Each row of a before or after table is a point. The points were changed in one or more steps. Then noise was added and the rows were shuffled. The steps act on how far a point lies along the listed directions, d1 being the first. Write out the steps. A step turns or swaps two directions, mirrors them in a line or flattens them onto one, adds a multiple of one to another, or multiplies one. Angles are multiples of 10 degrees, from the lower direction toward the higher: turns from -170 to 170, lines from 10 to 170 but not 90. Use the fewest steps. Two steps may share a direction if one is a turn and the other turns, adds or multiplies; they go together, in the order done. Otherwise the lowest direction goes first.

Directions:
(1): [-19  58]
(2): [58 19]
Before (10 x 2):
[[-66 -35]
 [ 47 -27]
 [-16 -50]
 [ 51  28]
 [-30  17]
 [ 40  26]
 [-12 -34]
 [-15 -32]
 [-24   7]
 [-27 101]]
After, 10 rows:
[[ 98  37]
 [-31 -42]
 [  9 -74]
 [ -2  48]
 [-20 -29]
 [-50  22]
 [ -6  59]
 [ 32 -15]
 [-18 -33]
 [ 21 -17]]
Steps: swap d1 and d2

Directions:
(1): [20 65 29]
(2): [-16  34 -65]
(3): [-70  11  23]
Before:
[[-49 -35  -3]
 [ 36 -53 -15]
 [-23 118  22]
 [ 14  20  13]
 [ 26  16 -18]
 [-53 -66  -2]
 [  1  90  59]
 [-20  29 -13]
 [ 18   0  -5]]
After, 9 rows:
[[ 35  46  22]
 [ 11   3 -35]
 [ 38 -86 -44]
 [-27  -9 -16]
 [-45  21  45]
 [-16  -5   2]
 [ -2 -28  -9]
 [ 43 -64 -96]
 [ 39  58  42]]
Steps: turn d1 and d3 by -160 degrees

Directions:
(1): [ 28 -47  10  62 -62 -18]
(2): [  2  43 -84  -3 -45  -9]
(3): [-17   2  23 -42 -21 -90]
(4): [-53 -72 -50  -1  24  -9]
Before, 13 rows:
[[-36 -66 -30  48  26   7]
 [ 31  53  70   3  10  13]
 [ 20 -25  20  35 -23  -3]
 [-32   2 -53 -39  46  -2]
 [  8  50  -3 -95  71 -36]
 [  6  33 -40   9 -29 -23]
 [  8 -84  73  25 -35 -79]
 [  6   2  17  10  51   2]
 [ 20  35 -47  18  13  66]
 [  6  44   4  -2   4  27]
 [-22  44  16 -47 -10 -41]
 [ 25  12  97 -29   5 -22]
 [-21 -20 -55  13  26  46]]
After, 13 rows:
[[ -20  -34  -12   16  -16  -19]
 [  44   56   43   45   -8   33]
 [  29   -5   61    2  -12  -53]
 [  15  -22    3  -51  -11 -123]
 [   2  102  -54  -55   40   57]
 [ -20  -29   23    1   47   -2]
 [ -24   27  -88  -46  -22  -22]
 [  21   14  -24   27  -13  -35]
 [ -50   -1    8  -43    8  -45]
 [  13  -70   14   55  -20   -3]
 [ -37  -18  -77   11  -21  -27]
 [  35  -11   55   46  -24    8]
 [   6   17  -30   11   15   42]]
Steps: mirror d1 and d3 in the line at 120 degrees; turn d2 and d4 by 160 degrees

Directions:
(1): [ 43 -68  45  32 -12 -41  39 -44]
(2): [-42 -56  50  28  13  53 -60  12]
(3): [ -8  25  64 -79  32  -2  -7 -53]
(4): [ 17   7 -22  38 111   2   4 -16]
(5): [-90  16  28  27  11 -48  47  19]
Before:
[[ 63 -54   4  90   3 -29  48  25]
 [-41  30  -2 -21  39   8 -35  29]
 [-38  28 -15  -4 -17  13 -30  33]
 [  7 -77  49  57   2 -59  47 -15]
 [ -7 -16   2 -10 -48  65 -91  45]
 [ 20 -94  -9  76 -54 -18  42  -7]
 [ 27  42 -23 -53 -85 -13  10  16]
 [-20  51 -59 -10 -61 -29  12  29]
 [ 12 -74  34 118 -59 -57  41  28]
 [ 30 -17  -1  54  14 -25  49   9]]
After, 10 rows:
[[   5 -109   38   53  -37  -10   25  -29]
 [  39   19   50  -89  -45  -16  -15  -47]
 [  38  -77   61   77   23    5    6   10]
 [  11  -74    6   86   -3  -56   48   10]
 [ -27   28   34  -44   -3   -8  -15   -3]
 [ -79   -3   34  -14  -26   25  -56   16]
 [   5  -42   21   58   27   13    6   16]
 [ -17   39    5  -51   41  -20   -3    2]
 [ -33    3    8  -24  -75   47  -53   44]
 [  -2  -90   96   91  -27  -47   23   -8]]
Steps: turn d2 and d3 by 130 degrees; turn d1 and d3 by -50 degrees; turn d4 and d5 by -10 degrees

Directions:
(1): [ -6  47  51  49 -31  56   3  58 -60  44   9]
(2): [ -2  25  53 -16 -12 -91 -27  32 -28 -53  54]
(3): [ 50 -20  30  55  -4   3 -74   4  10 -45 -76]
(4): [  9  -7 -23 -88  42  47 -67  44 -40  -6   1]
(5): [-83  62 -68  30 -15   6 -34  -8 -10 -50 -14]
Before, 13 rows:
[[  29   10   28   96  -55  -34   -8   -6   33  -21  -34]
 [  12  -15  -17   12  -18  -28   64  -46   33   29    9]
 [  50  -28   34   37   10  -48   61   -2    7   55    6]
 [ -30   20   27   34  -66  -46  -26   -2   11  -36  -17]
 [  -8    8  -13   15   -2    8  -64   20    9  -55    1]
 [  86  -61   29 -101   55  -88  -42   10   16  -70   13]
 [  50    7   73  112  -67   15  -26  -20   12    4  -61]
 [  44   -3   30   44  -27   12   51  -25    5   64  -29]
 [  15  -26  -36  -11   11  -56  -79  -22   21  -86    1]
 [  92  -70   57  -76   42  -43   38    5   -4   31   22]
 [  16  -33  -13   51   17  -22   12  -24   44   11  -32]
 [  40   -1   27   77  -32   21   45   -8   15   35  -48]
 [   6  -31   27  103    0   14   73  -57   17   60  -26]]
After, 13 rows:
[[ 21  -8  34  49  10   9 -31  50 -24  15 -20]
 [ 79 -50  66 -12  51  70 -51  46 -56  52 -28]
 [ 41  -2  14  21 -16  63  10  26 -26  56 -12]
 [-63  65  -6  89 -64 -63  -1  -4 -21 -33  57]
 [ 77 -36  46 -28  45  18  10  60 -41  80   5]
 [-37  25  30 -46 -41 -16 -29  48 -35   1  31]
 [ 43  12  55 -27  -4  -4 -57  77 -44  -5  23]
 [-26  48  32  53 -46 -94  88 -13  11 -13  55]
 [ 95 -32  49 -41  29  25 -44  66 -32  14 -28]
 [ 93 -23  95 -78  -4 -15 -97  51 -47 -19  10]
 [ 93 -33  49 -50  23  35 -28  34 -28  41 -34]
 [-44  32 -17  26 -16 -32 -29   9  15 -61  42]
 [ 63 -35  55  -9   1 -26  81 -13   5  58  19]]
Steps: turn d1 and d4 by 130 degrees; add -0.7 times d4 to d5; turn d2 and d3 by -60 degrees

Directions:
(1): [ -17   -8  -19   28   34   -5  -10  -28   48 -120   44   10]
(2): [  2   1  91  -1   6 -35  36  83  18 -19   5  62]
(3): [-44 -84  47  27  10  25 -33  -1  12 -13 -84 -35]
(4): [ 60  34  13  16 -89  25   2  13 -35 -70 -40 -25]
(5): [ 53 -22 -52  20  40  39 -22  14 -22  -3 -46  97]
(6): [   6   43   -7   40    8  -50 -114   50   12   12    1  -19]
Before, 8 rows:
[[-26 -44 -24 -23  22  74   3 -66  -7  24 -48 -29]
 [-51 -22  17 -34  57 -26  39   5  28  52  30  51]
 [-45  14 -41 -30  27 -17   5 -31   3  49  56 -16]
 [  6  47  -6  26  27  14 -47  45  -9  18 -10  38]
 [ 18  -7  15  -4 -21   2  -3  33   9 -76  -7  -2]
 [ 11   6  35  35  16  -5 -35  36   6 -18 -10  23]
 [-15   4  46 -28 -22  12  39 -40 -31  33  16 -28]
 [ 78  32 -36  -1   2  -4  47  42 -39  32  14 121]]
After:
[[  9  45  -7  23  29  13 -49  45 -10  20  -8  37]
 [-29 -43 -26 -25  30  72   3 -67  -4  29 -49 -28]
 [-53   8 -42 -31  41 -21   6 -33   6  62  60 -12]
 [ 11   6  41  36  13  -4 -36  39   8 -18 -11  22]
 [ 78  34 -35  -2   3  -1  46  43 -41  30  14 119]
 [-16   4  46 -26 -21  11  37 -40 -29  32  15 -25]
 [-69 -30  15 -37  78 -31  38   1  39  71  41  58]
 [ 25   1  17  -2 -29   5  -6  37   1 -85 -10  -6]]
Steps: multiply d4 by 1.3

Directions:
(1): [-50 -24  29  84  64  33  29  46  18 -42  13  17  32 -53  43  -1 -75 -26]
(2): [  2 -18 -22 -35  32 -59  46  48  72  73  25  47  89  20 -17 -11  14  -4]
(3): [ 36 -11 -27 -45  17 -50 -40  16 -49  25  -6 -21  18 -56 111 -11 -36  62]
(4): [ 34 -31  14  26 -14  61  38 -38  -5  29  34 -74  75 -17  12  86  39  31]
Before, 14 rows:
[[  8  -3   0 -11  21 -25   4  20  11 -15  -4  16   7 -24  33   5 -29  -3]
 [ 17 -33  10  39  -4  53  36 -25   1  36  30 -57  63  -1   5  81  22  12]
 [-27 -16  39  45 -21  46  27 -43  13 -24   6 -23  15  19 -29  26   1 -10]
 [ 19  -6 -19 -13  14 -48 -39  25 -23  14  -4 -14   8 -26  66  -1 -29  26]
 [ 11 -11   7  -4 -44  27  29 -45   5  22  11 -21  10  48 -35  45  52 -16]
 [-28   7  20  34   4  30   7  -1  23 -18   3   0  -9   8 -39   7  11 -25]
 [ -6   5   0  22  13  16  20  10   9   6   1  12  -6  10  -9   0 -20 -27]
 [  2  29  10 -13 -45  13  -9 -43   0 -24 -14   2 -61  51 -56  13  46 -13]
 [-14 -17   3  28  -6  29  12  12  33 -21  12   4  16  11 -15  11  -8 -32]
 [ -4  11   0 -10 -13  20  15 -13  26   8   5  20  -4  31 -43  16  18 -32]
 [-26  19  -3   8   3   3   5   8  13 -18  -8  18  -5   4  -9  -2  -7 -19]
 [ -1  -2   8   1  22 -10 -14  25  -6 -14 -10   5  -6 -34  59 -21 -22  25]
 [  4  -9   4  16  15  17  16  -2  14   8   4  -2  20  10 -11  28  18  -4]
 [-11   4  20  29  -4  25  21  -2  24 -10  -5   9   6  23 -40  10  14 -30]]
After, 14 rows:
[[ 16   4 -10 -18   1 -11 -37  -4 -27   6  -5 -31  -8 -31  48  -2  -6  32]
 [ -7  26 -13 -27  -1 -29 -17   4  -5  -6 -13  18 -11  -3  21 -15 -10   1]
 [ 24  -3  -5 -18   7 -20 -15  11 -11  16 -12 -12  26 -20  48   5 -11  24]
 [ 48 -48   3  28 -15  64  42 -42 -14  70  46 -97 106 -10  26 120  47  44]
 [  6 -42  17  33  13  30  34  -5 -20  14  27 -40  67 -37  78  57 -18  16]
 [  8  -8 -13 -17  26 -11   4  24   6  24   8  15  39 -31  51  14 -36   1]
 [ 21  10 -22 -23   5 -19   3   5  -8  27  -4  -2  -6  11  16  -7 -12   3]
 [-16  16   4  24 -19  -4   1   3  35  -8  -7  11 -22  49 -78   9  28 -42]
 [ 10   8  -7 -39  -1 -30  12   5  32   2  -2  29  -4  26 -38   1  18 -19]
 [ -1  19  14 -11 -27   9  -8 -10  10 -20 -15  11 -52  33 -36 -14  39  -4]
 [-22   6  26  44  20  28 -33  -3 -53 -79 -19 -12 -57 -57  81   4 -65   9]
 [ 26 -17 -23 -33 -20 -15 -23   5  -3  16   8 -21  23   4  34   2   5  22]
 [ 22 -13 -12  -6  15   0   8   3  11  37  12 -15  46  -5  20  32  17  23]
 [ 16 -23  17   1 -33  21 -20 -58 -54  -7   0 -73  14 -27  65  37 -12  56]]
Steps: turn d1 and d3 by 170 degrees; multiply d2 by 2.5; multiply d4 by 1.6

Directions:
(1): [-10 -13 -14 -93 -94 -28  76  -7 -26 -12 -18 -23 -42 -28  30  -5  61 -34
  -9  48]
(2): [ 54  69 -14   4  23 -17 -11 -49 -56  37 -11 -33  51 -62 -71  41  31 -64
 -44   2]
Before, 10 rows:
[[   7   29  -11 -108  -64  -29   63  -10  -36   -9   20  -41  -21  -42
    -6    6   38  -60  -15   30]
 [  14   13   -2   34   72   -8  -70    4    0   -2   28   32   15   48
   -25  -13  -66   23   22  -22]
 [   7    0  -29  -64  -63  -29  100  -38  -38    0   11  -21  -13  -43
    -3   15   71  -51   -2   34]
 [ -20  -15   46   65   50   55  -62   28   55  -24   63   21   33   64
    11  -12  -76   59   38  -51]
 [ -37  -34   14  -60  -74  -16   10  -19    8  -25   18   11  -24   -5
    70  -33   24    3   26   21]
 [ -13  -67   60   77   43   45  -47   68   57  -29   28   30   -4   43
    40  -10  -67   84   27   -8]
 [  41   33  -17  -57  -64  -29   63  -33  -46   13   -9  -32   -8  -62
   -33   46   51  -69  -56   59]
 [  24   45    0   35   30   41  -45    5   28    8   13  -12   47  -28
   -41   -2  -24   35   -6  -18]
 [ -43  -89   18   38  -19   30    2   61  108  -41   17   36  -56   94
    75  -57  -61   85   35  -44]
 [  28   16  -20  -94  -74  -30   70  -17  -36    2  -46  -35  -39  -36
    22   -3   76  -47  -21   77]]
After, 10 rows:
[[-38 -37  46  44  22  53 -40  38  62 -37  62  24  10  76  37 -23 -70  69
   48 -40]
 [  2  -3   0  25  61  -5 -62  15  11 -12  29  37   0  61  -6 -22 -69  35
   32 -19]
 [ 14  32   3  38  28  45 -46  16  40   3  15  -3  40 -15 -28 -10 -33  49
    4 -20]
 [-26 -21  11 -70 -79 -22  15 -31  -7 -18  14   0 -18 -22  60 -26  37 -13
   15  26]
 [-50 -97  13  -2 -65  18  35  61  98 -49   8  27 -75  83  89 -61 -34  72
   31 -24]
 [ 57  51 -17 -29 -32 -26  37 -42 -50  26  -5 -32  16 -67 -56  58  42 -72
  -65  45]
 [ 47  42 -22 -78 -51 -32  54 -32 -51  16 -47 -43 -16 -52  -5  11  77 -63
  -36  69]
 [-28 -85  57  46  10  40 -21  76  59 -41  24  30 -29  47  63 -21 -55  87
   34   7]
 [ 23  21 -31 -48 -43 -29  85 -50 -49  12   9 -27   8 -57 -28  28  69 -64
  -13  26]
 [ 22  48 -13 -93 -43 -29  49 -21 -47   2  19 -47  -1 -53 -28  19  37 -71
  -27  24]]
Steps: turn d1 and d2 by 20 degrees
